Each row of a before or after table is a point. The points were changed in one or more steps. Then noise was added and the rows were shuffled. The steps act on columns, c1 being the first. What was done? A step turns or swaps two columns, mirrors them in a line or flattens them onto one, adds a multiple of one to another, or multiplies or shifts one. Angles are multiples of 10 degrees, from the lower column toward the higher: turns from -170 to 170, lines from 10 to 170 but not 90. Use the fewest steps. Two steps may share a column if one is a turn and the other turns, adds or multiplies; they go together, in the order done. Otherwise the lowest column goes first.

Before (9 x 2):
[[ 14 -19]
 [ 13 -23]
 [-54  -3]
 [ 30  43]
 [  9  51]
 [-73 -24]
 [-28  29]
 [-22  57]
 [ 19  11]]
After (9 x 2):
[[ 33 -20]
 [ 10  14]
 [-43  50]
 [-49 -23]
 [-16  43]
 [ 34 -21]
 [-79  57]
 [-54  -5]
 [-56  26]]
Steps: add -1 times c2 to c1

Before:
[[ 56  30 -69 -21]
 [ -5   9 -61  -2]
 [-35  14 -28 -39]
 [ -5  28  13 -57]
 [  6   0 -10 -22]
 [-74  72  22  69]
 [ 10  -8 -34   1]
 [ 19 -37  -9  33]
 [-58   5 -10  59]
 [-33   5  -7 -90]]
After, 10 rows:
[[-14   5 -58   0]
 [  9  -7 -34   0]
 [ 46  21 -75 -19]
 [-67  48  36  70]
 [-32   4  -3 -92]
 [  2  -1 -12 -23]
 [ -5  21   8 -58]
 [-38  10 -18 -38]
 [-57   4  -1  57]
 [ 15 -21 -13  32]]
Steps: turn c1 and c3 by -10 degrees; multiply c2 by 0.7

Before (13 x 8):
[[ 69  23   9 -13  61  47  18  23]
 [-44 -65   4 -40   6 -20  12  -8]
 [  4  59 -69 -33 -12 -49   3 -20]
 [ 53 -41  27  20  35  49  -1 -66]
 [-46 -16 -10  43  15  24  -9  50]
 [  9 -48 -16  46  21  -7  42  27]
 [ 69  -6 -69 -72 -24 -42 -49 -54]
 [ 41  24  -8  24  -5  53 -21 -62]
 [-31 -59 -47 -13   7 -15 -61  41]
 [-37  55 -27 -41 -20  16 -23  34]
 [-17  26  31   5 -21  50 -20  18]
 [ 69  42  30  11  48 -32 -58  28]
 [  6 -66  12 -44 -54  40   7 -50]]
After (13 x 8):
[[ 58  47  52 -27 -26 -34 -64  14]
 [ 39  24   7 -10  22  53  -4 -70]
 [ 62  31  35 -21 -52  49  20  34]
 [-15 -60 -59   4 -16 -12 -73  40]
 [ 16 -55 -14 -31  17  -5  38  33]
 [ 37 -34  51 -22 -10  50  11 -62]
 [  4 -63  18  45  12  42  25 -49]
 [ 28  63 -66  24 -12 -47   3 -20]
 [-48 -65 -14  14 -36 -27   9  -5]
 [-30  21  21  11  20  41 -22  18]
 [-26  49 -44  33  -6  13 -34  32]
 [ 90  -9 -49  57 -25 -42 -41 -57]
 [-41 -17 -25 -26  16  24 -18  48]]
Steps: turn c1 and c3 by 20 degrees; turn c4 and c5 by 140 degrees; multiply c4 by 0.7; turn c7 and c8 by 10 degrees

Before (10 x 11):
[[ 19  -6  20 -20   9 -26 -10  42  48 -14  18]
 [-39  18  16 -21  -6 -54 -40  38 -42   1 -22]
 [-44 -39 -44 -11  32 -15  59   6 -49  -5 -11]
 [ 26   8 -48  -9  35   1  50 -30  36  -4  22]
 [-46 -21 -73 -69 -38  37  57 -21 -18   4 -30]
 [ 27   2 -27 -94 -53 -49  56 -28 -60   0  17]
 [ 22 -15 -67 -18  25  39  55  43  34 -23 -55]
 [ 46 -48 -43 -24 -34 -47  13  -8 -20 -59   1]
 [ 40  20  -2   7 -44  22  64  37 -38  58  27]
 [-17  20   5 -88  28  40  15 -57   7  -8  10]]
After:
[[ -7 -27  21  47  13 -22 -21  37  18 -14  -9]
 [ 57  53   5   7  20  40  -4 -20  85  -5  22]
 [ 79 -57 -64  38  28  34 -58 -26  19 -19 -28]
 [ 87  35 -56  37  33   4 -57   3   8  -6  19]
 [ 16 -11 -70 -18 -36  36  46 -38  71   7  16]
 [-16  -4  -3 -39 -44  26 -35  40  -5  60 -27]
 [-33 -23  16 -41  -7 -51  55   0  23   0 -46]
 [-56 -22 -40 -26 -35 -46 -28  -3  23 -55  41]
 [119 -33 -41 -51  32 -13   5 -11  11 -11  23]
 [-29  28 -29 -63 -50 -50 -22   4  97   4  19]]
Steps: add 1.5 times c5 to c7; turn c1 and c7 by -110 degrees; turn c8 and c11 by -60 degrees; turn c2 and c11 by -50 degrees; turn c4 and c9 by -90 degrees
